Each row of a before or after table is a point. The points were changed in one or more steps. Then noise was added and the rows were shuffled. The steps act on columns, c1 being the first. Name the steps. A step turns or swaps two columns, mirrors them in a line or flattens them onto one, adds a multiple of one to another, or multiplies or shifts one. Angles are multiples of 10 degrees, from the lower column toward the higher: turns from -170 to 170, lines from 10 to 170 but not 90. Use the fewest steps. Two steps may share a column if one is a turn and the other turns, adds or multiplies; they go together, in the order done. Otherwise the lowest column goes first.

Before (11 x 2):
-0.006 -0.001

0.078 0.037

-0.043 -0.066

0.060 -0.065

-0.033 -0.011

0.024 0.024

0.031 -0.067

0.032 -0.011

0.005 0.015

0.088 -0.027

-0.045 -0.037
After (11 x 2):
-0.070 0.025

-0.014 0.041

-0.039 -0.038

-0.011 -0.037

0.026 0.025

0.015 0.001

0.003 -0.005

-0.063 0.056

-0.064 -0.050

-0.029 0.093

0.036 0.087
Steps: swap c1 and c2

Before (8 x 4):
-0.007 0.068 0.030 -0.074

-0.005 -0.036 0.050 -0.040

0.042 0.054 0.027 -0.066

0.048 -0.030 0.021 -0.047

-0.009 0.032 0.011 0.008

0.001 0.041 -0.045 0.046

-0.012 -0.005 -0.087 -0.031

-0.006 -0.023 -0.059 0.061
After (8 x 4):
-0.001 -0.057 0.051 -0.005

0.000 -0.030 0.078 0.094

-0.001 -0.029 -0.218 0.012

0.000 0.024 0.027 0.026

0.001 -0.052 0.126 -0.011

0.001 0.064 -0.114 0.012

0.000 -0.032 0.067 0.079

0.003 0.041 -0.146 -0.052
Steps: multiply c1 by 0; mirror c2 and c4 in the line at 30 degrees; multiply c3 by 2.5

Before (14 x 9):
0.045 0.040 -0.050 0.004 -0.120 -0.032 0.032 -0.040 0.012

0.035 0.003 -0.017 0.020 0.037 -0.015 -0.046 -0.004 0.026

0.040 -0.027 -0.048 -0.029 0.058 -0.018 0.001 0.024 -0.087

0.037 0.027 -0.045 -0.045 0.053 0.004 -0.024 0.003 0.013

0.051 -0.006 0.000 -0.021 0.054 0.047 0.049 -0.055 0.022

-0.067 0.032 -0.050 -0.005 0.052 0.011 -0.010 -0.025 -0.082

0.042 0.039 0.122 -0.004 0.004 -0.026 -0.013 -0.058 -0.001

0.060 0.010 -0.020 -0.003 -0.021 -0.051 -0.024 -0.034 0.029

0.049 0.007 -0.040 0.020 0.049 -0.017 0.172 -0.023 0.017

-0.009 0.023 -0.045 0.015 -0.043 0.028 0.075 0.027 0.021

-0.014 -0.043 -0.010 0.021 0.034 -0.049 -0.022 -0.015 -0.005

0.035 0.020 -0.026 -0.077 0.056 -0.006 0.073 -0.044 0.016

0.057 -0.073 0.024 0.019 -0.007 0.060 -0.040 0.025 -0.008

0.034 0.023 -0.013 0.026 -0.010 -0.034 -0.029 -0.056 -0.091
After (14 x 9):
-0.042 0.051 -0.125 -0.022 -0.118 0.025 0.031 -0.039 0.001

0.002 -0.012 -0.027 0.024 0.034 -0.087 -0.023 -0.014 -0.007

-0.035 -0.027 0.000 -0.051 0.055 0.088 0.050 -0.055 0.004

0.060 0.020 -0.125 0.066 0.052 0.016 -0.010 -0.026 0.058

-0.020 -0.016 -0.120 0.003 0.057 -0.027 0.002 0.025 0.097

-0.039 0.012 -0.042 -0.015 0.036 -0.057 -0.045 -0.002 -0.023

-0.052 0.016 -0.101 -0.017 0.049 0.162 0.174 -0.024 -0.014

-0.043 0.036 -0.032 0.051 -0.011 -0.046 -0.030 -0.057 0.076

-0.059 -0.093 0.059 -0.006 -0.006 -0.025 -0.041 0.025 0.012

0.002 0.007 -0.111 0.004 -0.044 0.111 0.074 0.027 -0.029

-0.050 0.035 -0.050 -0.043 -0.021 -0.064 -0.026 -0.035 -0.008

-0.034 0.047 0.304 -0.020 0.003 -0.016 -0.013 -0.058 0.013

-0.009 0.023 -0.112 -0.056 0.053 -0.007 -0.024 0.003 0.016

0.008 0.021 -0.066 -0.082 0.055 0.081 0.074 -0.044 0.028
Steps: turn c1 and c4 by 150 degrees; turn c4 and c9 by 150 degrees; turn c2 and c6 by 30 degrees; add 1 times c7 to c6; multiply c3 by 2.5

Before (12 x 14):
0.066 0.008 -0.041 0.001 0.026 -0.035 0.028 0.076 -0.034 -0.092 0.009
 0.004 0.065 -0.067

-0.026 -0.036 -0.018 0.053 -0.046 0.024 0.061 -0.001 -0.023 0.026 -0.068
 -0.040 0.049 0.013

-0.069 0.001 -0.049 -0.048 -0.031 0.031 -0.076 -0.003 0.036 0.044 -0.005
 -0.036 0.017 0.005

0.028 0.047 -0.024 0.009 0.030 0.004 -0.020 0.076 -0.055 0.015 0.048
 0.010 0.066 -0.018

-0.104 -0.021 -0.011 0.037 -0.022 -0.002 -0.034 -0.012 0.035 0.036 0.041
 -0.016 -0.038 0.026

-0.033 -0.005 -0.048 0.050 0.083 0.007 0.014 0.014 -0.044 -0.011 -0.076
 -0.041 0.050 -0.015

-0.062 -0.009 -0.012 0.010 -0.021 0.057 -0.071 -0.092 0.036 0.028 0.070
 0.025 -0.003 -0.019

-0.056 -0.058 0.044 0.047 -0.015 0.011 -0.047 -0.026 0.004 0.061 -0.077
 -0.061 -0.003 -0.003

-0.019 0.000 -0.051 -0.015 0.030 -0.060 -0.034 0.034 -0.057 -0.030 0.063
 0.072 0.101 -0.054

-0.028 -0.028 -0.019 0.040 0.017 -0.031 -0.015 -0.054 0.033 0.074 -0.022
 -0.071 0.029 0.035

-0.027 0.008 0.023 -0.010 0.068 -0.036 0.034 -0.011 -0.079 -0.038 -0.031
 -0.050 0.070 0.015

-0.045 0.027 -0.029 0.024 -0.050 -0.003 -0.089 -0.054 0.018 0.014 0.010
 0.043 -0.017 0.032
After (12 x 14):
-0.021 -0.037 0.011 0.056 0.163 -0.006 0.034 0.010 -0.052 -0.017 0.067
 -0.055 0.048 0.000

-0.058 -0.079 0.006 0.045 -0.032 0.053 0.083 -0.026 0.024 0.031 0.033
 0.043 0.001 0.005

-0.025 -0.036 0.040 -0.011 0.132 -0.053 -0.006 -0.008 -0.067 0.002 0.048
 0.012 0.070 0.004

-0.007 0.063 -0.064 -0.014 0.059 -0.062 -0.015 0.035 -0.096 0.036 -0.073
 -0.028 0.097 0.001

-0.059 0.012 -0.028 0.005 -0.041 0.062 0.012 -0.099 0.130 -0.028 -0.097
 -0.004 -0.006 0.007

0.077 0.007 -0.014 0.004 0.052 -0.094 -0.029 0.071 -0.112 -0.033 0.009
 -0.044 0.059 -0.016

0.031 0.038 0.020 0.009 0.059 0.010 -0.012 0.073 -0.126 0.013 -0.043
 -0.040 0.064 -0.001

-0.032 -0.070 0.011 0.036 0.044 0.034 0.020 -0.056 0.087 0.069 0.012
 -0.033 0.028 0.008

-0.071 -0.031 0.006 -0.055 -0.060 0.054 0.061 0.000 0.039 -0.005 -0.048
 -0.050 0.020 0.014

-0.026 -0.048 -0.010 0.056 -0.097 0.038 -0.008 0.001 -0.022 0.003 0.093
 -0.015 0.048 0.006

-0.050 0.048 -0.014 0.021 -0.101 0.009 0.062 -0.062 0.071 0.010 -0.068
 -0.027 -0.026 0.009

-0.104 -0.033 -0.007 0.036 -0.043 0.022 0.005 -0.016 0.049 0.028 -0.060
 -0.007 -0.037 0.020
Steps: flatten c1 and c14 onto the line at 170 degrees; turn c2 and c12 by -50 degrees; turn c3 and c12 by 70 degrees; multiply c5 by 2; turn c6 and c10 by -50 degrees; turn c7 and c11 by 140 degrees; add -1 times c8 to c9

Before (14 x 24):
0.039 0.034 -0.072 0.017 0.087 0.060 0.025 -0.033 -0.033 -0.007 0.073
 -0.051 0.043 0.059 -0.049 0.011 0.109 -0.011 -0.013 0.085 -0.002 -0.034
 -0.020 -0.066

-0.001 0.035 -0.044 -0.045 0.038 0.014 0.023 -0.027 0.010 -0.026 -0.018
 0.019 0.014 -0.041 0.014 0.007 0.018 -0.027 -0.027 -0.126 0.020 -0.022
 0.017 0.017

-0.033 -0.019 -0.015 0.031 0.018 -0.029 0.032 0.011 0.035 -0.048 -0.012
 -0.067 0.002 -0.036 -0.066 0.004 0.020 -0.061 0.044 0.021 0.030 0.004
 0.009 -0.022

-0.075 0.088 -0.129 0.039 0.142 0.052 -0.044 -0.076 -0.014 0.041 -0.003
 -0.068 0.038 -0.044 -0.062 -0.033 0.068 0.031 0.031 0.010 -0.023 0.027
 0.067 0.040

0.003 -0.068 -0.057 -0.036 -0.018 0.056 -0.038 -0.044 0.012 -0.010
 -0.011 -0.037 -0.004 -0.015 -0.017 -0.014 0.045 -0.078 0.013 -0.056
 -0.029 -0.032 0.087 0.038

-0.028 0.020 -0.036 0.063 -0.079 -0.023 0.008 -0.011 0.029 0.074 -0.061
 -0.003 0.011 0.120 0.059 -0.006 0.011 -0.036 0.031 -0.051 0.043 0.011
 0.015 -0.009

0.037 0.078 -0.012 -0.003 -0.042 0.005 0.040 -0.046 -0.022 0.039 -0.082
 -0.088 -0.079 -0.048 0.023 0.033 0.039 -0.021 -0.005 -0.019 0.009
 -0.009 0.060 0.014

-0.014 0.005 -0.005 -0.005 0.061 -0.071 0.032 -0.042 -0.010 0.118 0.013
 0.004 -0.013 -0.004 0.004 0.013 0.048 -0.079 0.112 0.032 -0.035 -0.020
 0.020 -0.055

-0.004 -0.019 -0.072 0.012 0.066 -0.009 -0.065 0.009 -0.011 0.058 -0.068
 0.006 -0.029 -0.025 -0.016 -0.006 -0.013 -0.019 0.046 -0.033 -0.027
 0.022 -0.065 0.058

-0.006 -0.005 -0.014 -0.060 0.019 0.003 0.026 -0.061 -0.070 0.055 -0.084
 -0.017 0.016 -0.008 -0.042 -0.036 0.072 -0.010 -0.047 0.030 0.017
 -0.007 -0.064 0.010

-0.077 0.032 0.050 -0.105 -0.010 0.015 0.050 0.033 0.079 0.064 -0.071
 0.017 -0.003 -0.071 0.068 0.002 0.005 0.001 -0.020 -0.002 0.017 -0.042
 -0.022 0.029

-0.071 0.082 -0.004 -0.030 0.039 0.024 -0.013 -0.038 -0.056 0.042 -0.035
 0.002 0.075 0.018 -0.083 0.001 0.025 0.030 0.092 0.012 0.032 0.015
 0.026 -0.019

0.031 0.000 -0.050 0.003 -0.011 -0.004 0.047 -0.049 0.047 0.015 -0.017
 -0.077 -0.005 0.034 -0.005 0.003 0.000 0.003 -0.004 -0.049 0.011 0.050
 0.065 -0.070

-0.069 0.024 -0.023 -0.031 0.048 0.023 0.038 -0.047 -0.021 0.012 -0.037
 -0.010 -0.010 0.013 0.008 -0.046 -0.009 -0.047 -0.003 0.047 -0.040
 -0.004 -0.018 -0.130
After (14 x 24):
-0.015 0.036 -0.047 -0.125 0.038 0.006 0.023 -0.028 0.011 -0.010 -0.019
 0.036 0.020 -0.041 0.014 0.008 0.019 -0.021 -0.028 -0.044 0.008 0.011
 0.018 0.017

0.028 -0.005 -0.006 -0.048 -0.012 0.002 0.047 -0.049 0.047 -0.018 -0.017
 -0.062 0.005 0.033 -0.003 0.004 -0.001 -0.014 -0.004 0.002 0.049 0.069
 0.063 -0.068

-0.048 0.100 -0.083 0.011 0.143 -0.003 -0.044 -0.076 -0.012 -0.001
 -0.005 -0.081 0.044 -0.042 -0.063 -0.033 0.068 0.064 0.030 0.039 0.014
 0.104 0.066 0.040

-0.053 -0.039 -0.018 0.033 0.058 0.056 0.032 -0.042 -0.011 0.096 0.014
 -0.072 0.014 -0.004 0.003 0.013 0.048 -0.060 0.112 -0.006 -0.032 -0.010
 0.020 -0.055

0.020 -0.006 -0.016 -0.021 -0.043 -0.009 0.040 -0.046 -0.021 -0.003
 -0.082 -0.082 0.113 -0.049 0.021 0.034 0.040 -0.038 -0.004 -0.002 0.052
 0.000 0.061 0.014

-0.010 0.008 -0.014 0.030 0.019 0.003 0.027 -0.062 -0.072 0.045 -0.084
 -0.034 -0.013 -0.007 -0.040 -0.036 0.073 -0.005 -0.047 -0.059 0.022
 0.004 -0.065 0.009

0.028 0.076 -0.077 0.085 0.086 -0.028 0.025 -0.033 -0.032 -0.030 0.072
 -0.036 -0.003 0.060 -0.048 0.009 0.109 -0.028 -0.013 0.016 0.023 0.021
 -0.020 -0.068

-0.082 0.018 -0.019 0.046 0.049 -0.015 0.037 -0.048 -0.021 -0.005 -0.037
 -0.032 0.026 0.014 0.008 -0.046 -0.010 -0.007 -0.001 -0.031 -0.030
 0.014 -0.019 -0.130

-0.066 0.023 0.012 0.001 -0.010 -0.004 0.051 0.032 0.079 0.068 -0.071
 -0.013 0.026 -0.072 0.066 0.002 0.004 0.039 -0.021 -0.104 0.006 -0.063
 -0.023 0.031

-0.035 -0.013 -0.063 -0.054 -0.017 -0.071 -0.038 -0.042 0.014 -0.033
 -0.011 -0.035 -0.050 -0.014 -0.015 -0.015 0.044 -0.071 0.014 -0.035
 -0.007 0.013 0.087 0.038

-0.046 0.108 0.006 0.012 0.037 0.035 -0.012 -0.037 -0.056 0.045 -0.035
 -0.006 0.016 0.016 -0.083 0.000 0.026 0.063 0.093 -0.029 0.025 0.013
 0.026 -0.020

-0.042 0.008 -0.020 -0.051 -0.079 0.030 0.008 -0.012 0.028 0.073 -0.061
 -0.021 0.007 0.121 0.061 -0.007 0.011 -0.018 0.031 0.063 0.038 0.030
 0.016 -0.008

-0.059 -0.024 -0.008 0.022 0.020 0.020 0.031 0.011 0.034 -0.064 -0.008
 -0.014 -0.014 -0.036 -0.065 0.002 0.018 -0.036 0.044 0.032 0.059 0.013
 0.011 -0.021

-0.013 -0.036 -0.042 -0.033 0.066 -0.008 -0.064 0.009 -0.011 0.047
 -0.067 -0.036 0.005 -0.026 -0.016 -0.007 -0.013 -0.014 0.044 0.012
 -0.026 0.063 -0.065 0.056
Steps: turn c1 and c18 by -30 degrees; turn c2 and c13 by 130 degrees; turn c2 and c6 by -150 degrees; turn c3 and c22 by -40 degrees; swap c4 and c20; turn c12 and c21 by -30 degrees; turn c10 and c12 by -30 degrees
